Each point is reached from the start by the listed moves, each made 0, 1 or 2 times, or once backwards (-1), plus a little noise. Say if it took an odd or an even number of moves. Then give how often each move was made.

Moves:
(1): [19.2  0.4  6.4  6.3 18.1 -1.9]
(2): [-0.4 26.4  3.0  8.1 -4.7  3.8]
(3): [ -3.0 -10.9  34.2  10.0   5.8   0.6]
Start: [-24.6  -3.3   6.6  10.3  -8.5 -13.3]
Points:
[ -8.6 -12.5  47.7  25.9  16.4 -12.8] => even (1, 0, 1)
[ 17.8  33.8 -10.8  22.2  18.6 -14.2] => even (2, 1, -1)
[-29.7 -52.1  72.6  21.9  10.2 -15.9] => odd (0, -1, 2)
[-20.4 -18.4 -30.1  -9.3 -10.1 -20.0] => even (0, -1, -1)

Moves:
(1): [22.1  8.1  2.1 11.2 -2.3  3.6]
(2): [-0.7 16.9 -5.6 -6.4  3.4  2.2]
(3): [-10.1   6.9  18.2   7.0  -5.3  -0.2]
(4): [-7.7  1.3 -7.6 17.0 11.5 -5.8]
(5): [ 3.3 -1.6  7.6 -0.1 18.8  3.2]
(6): [-2.6 -3.3 -5.6  2.1  0.1 19.7]
Start: [ 0.3  8.9  7.4 -8.0  0.3  4.9]
Points:
[28.4 63.3 41.0  2.5 -0.7 64.3] => even (2, 2, 2, -1, 1, 2)
[-24.8  25.1   8.9  30.4  59.4  41.6] => even (0, 1, 1, 2, 2, 2)
[-7.5 23.8 35.1 38.5 18.1 45.0] => odd (1, 0, 2, 1, 1, 2)
[-28.2  11.7 -11.3 -21.2   6.4  43.1] => even (-1, 1, 0, 0, 0, 2)

Moves:
(1): [ 17.4 -12.4 -16.2  -0.4  -0.2 -11.5  -5.8 -14.6   6.6  -6.7  -8.7   6.4]
(2): [  9.0  10.9   2.7 -11.5   5.3  -1.3  -5.9   2.3 -10.2 -13.6   1.0   1.4]
(3): [ 2.4  1.6 19.2  8.6  1.5 11.5 12.2 -0.1 -9.4  2.7 -0.2 -6.5]
(4): [ 2.4  5.3  9.8 20.8  6.3  8.2 -7.3  1.5  1.9 -0.7  7.9  3.4]
(5): [-13.3   2.1   6.8   3.5  18.7  -4.6   1.1 -13.0  -2.3 -13.8  16.2  -8.9]
(6): [-4.3 -2.0 -7.8  9.9  3.7 15.0 -3.1 -3.3 -1.5  6.6 -0.1 -0.1]
(7): [  3.2  10.8   6.5   5.0 -23.5   1.0  18.3  -3.4  -7.4 -18.0  -6.4   0.0]
(8): [ 0.7 -8.8  7.5 -6.4  8.3  1.5 -1.6 17.5 -5.8 -4.2 -3.9 12.9]
(9): [ -1.6  -2.2   3.9  -4.9  -8.4   6.3   2.9  17.4  14.8  -2.4 -16.2 -16.3]
Start: [ -2.5   1.8   4.1  -4.3 -11.2  12.4  11.4   6.4  -5.1   5.6   8.7  -2.2]
Points:
[  1.8  16.8  19.6 -56.8 -71.5  19.7  40.9  79.5 -21.5 -35.6 -42.4  13.8] => even (-1, 1, -1, -1, -1, 0, 2, 2, 1)
[ 29.4  13.3  25.0  72.6 -38.8  -8.1  42.6 -74.2 -11.5 -43.7  30.3   4.5] => even (2, -1, 1, 2, 1, -1, 2, -1, -1)
[ 19.7 -29.2 -19.8  19.9  -7.0  15.0 -13.7   8.7  23.4  42.9  -4.5  14.1] => odd (1, -1, 0, 1, -1, 0, -1, 0, 0)
[  2.9  -0.3  12.4  23.4 -19.6  63.9   2.1  38.5  32.7  44.5 -23.4 -41.1] => even (0, 0, 1, 1, -1, 1, -1, -1, 2)
[-15.9 -26.5  78.5  49.3  37.0  47.9  26.6  36.1   8.2 -22.3   8.4 -27.8] => even (1, -1, 2, 2, 2, 0, 0, 2, 2)

Moves:
(1): [15.5 -3.6  3.0  4.2 -4.2 -6.5 -3.9  2.8 -7.9  1.4  8.1  5.7]
(2): [ -5.5  14.6   1.6   0.8  -9.2  -0.3   0.6   6.3 -17.5   4.0  -4.5  -5.5]
(3): [  5.0   2.9  22.2 -14.7   2.7   2.0  -3.4  -7.9   2.9  -6.5   8.2  -6.0]
(4): [-8.3  6.5 -0.3  6.5  0.1 -1.5  2.4 -0.2  3.4  4.8 17.5  1.5]
(5): [  9.5   5.7  -6.1  -6.6  15.1  -5.4   2.2   6.2  -6.9  -3.6   6.2 -15.1]
(6): [-3.4 -9.1 -2.6 -2.1  3.0 16.8 -5.4 -6.9 -6.9  3.6 -0.6  0.0]
(7): [ 4.8 -0.3 -5.0 -0.5 -3.6  4.1 25.5 -1.8 -1.2 -5.1  1.9 -3.3]
(8): [ -4.5 -10.6   6.9  -2.2  -0.4  11.6   5.3  16.5  -0.6  -9.1   7.9  -0.1]
(9): [22.4 25.7 -0.3 -3.3 -2.5 13.1 -6.0  8.9 12.2  4.9 -5.4 15.0]
(10): [-3.0 -5.7  0.9 -7.2  8.4  1.2  7.1  7.9  1.8 21.7 -2.3 -5.5]
(11): [ -6.0   3.0 -11.0 -16.0  -8.1  -5.7  -2.0  -3.5   0.3  -2.2   8.8   9.2]
Start: [ 12.0  -7.8  -4.7  -0.5   9.8  -4.6   4.2   7.0  -6.5 -10.5  -0.5  -7.1]
Points:
[ 69.9 -40.9  -1.1 -72.3  19.1  44.0  14.1  34.5 -13.9 -22.1  43.3  11.7] => odd (2, -1, 1, -1, 1, 2, 1, 2, 1, 1, 2)
[ 33.8 -45.7  29.5 -51.5  71.2 -29.8  19.8   7.8 -14.6   5.5  41.9 -62.2] => odd (1, -1, 2, 0, 2, 0, 0, 0, -1, 2, 0)
[ -6.4   3.7  10.6 -53.5 -17.4  33.5   4.4  25.0  21.7 -31.5  21.5  31.0] => even (-1, 0, 1, 0, -1, 0, 0, 2, 1, 0, 2)
[ 39.1  57.8  -7.1   1.4 -39.9  37.5 -22.6  20.7 -32.9  28.5  31.9  49.9] => even (2, 2, 0, 2, -1, 2, 0, 0, 2, 0, 1)
[  3.9 -26.7  27.4 -49.5 -30.0  16.5 -26.0  40.2 -57.3  -0.5  18.6  17.3] => even (2, 2, 1, -1, -1, 1, -1, 2, 0, 1, 2)
[  4.0 -50.5  20.1 -21.1  55.3 -11.2  28.3  39.9 -12.6 -17.9  87.2 -49.6] => odd (1, -1, 1, 2, 2, 0, 0, 2, -1, 1, 0)
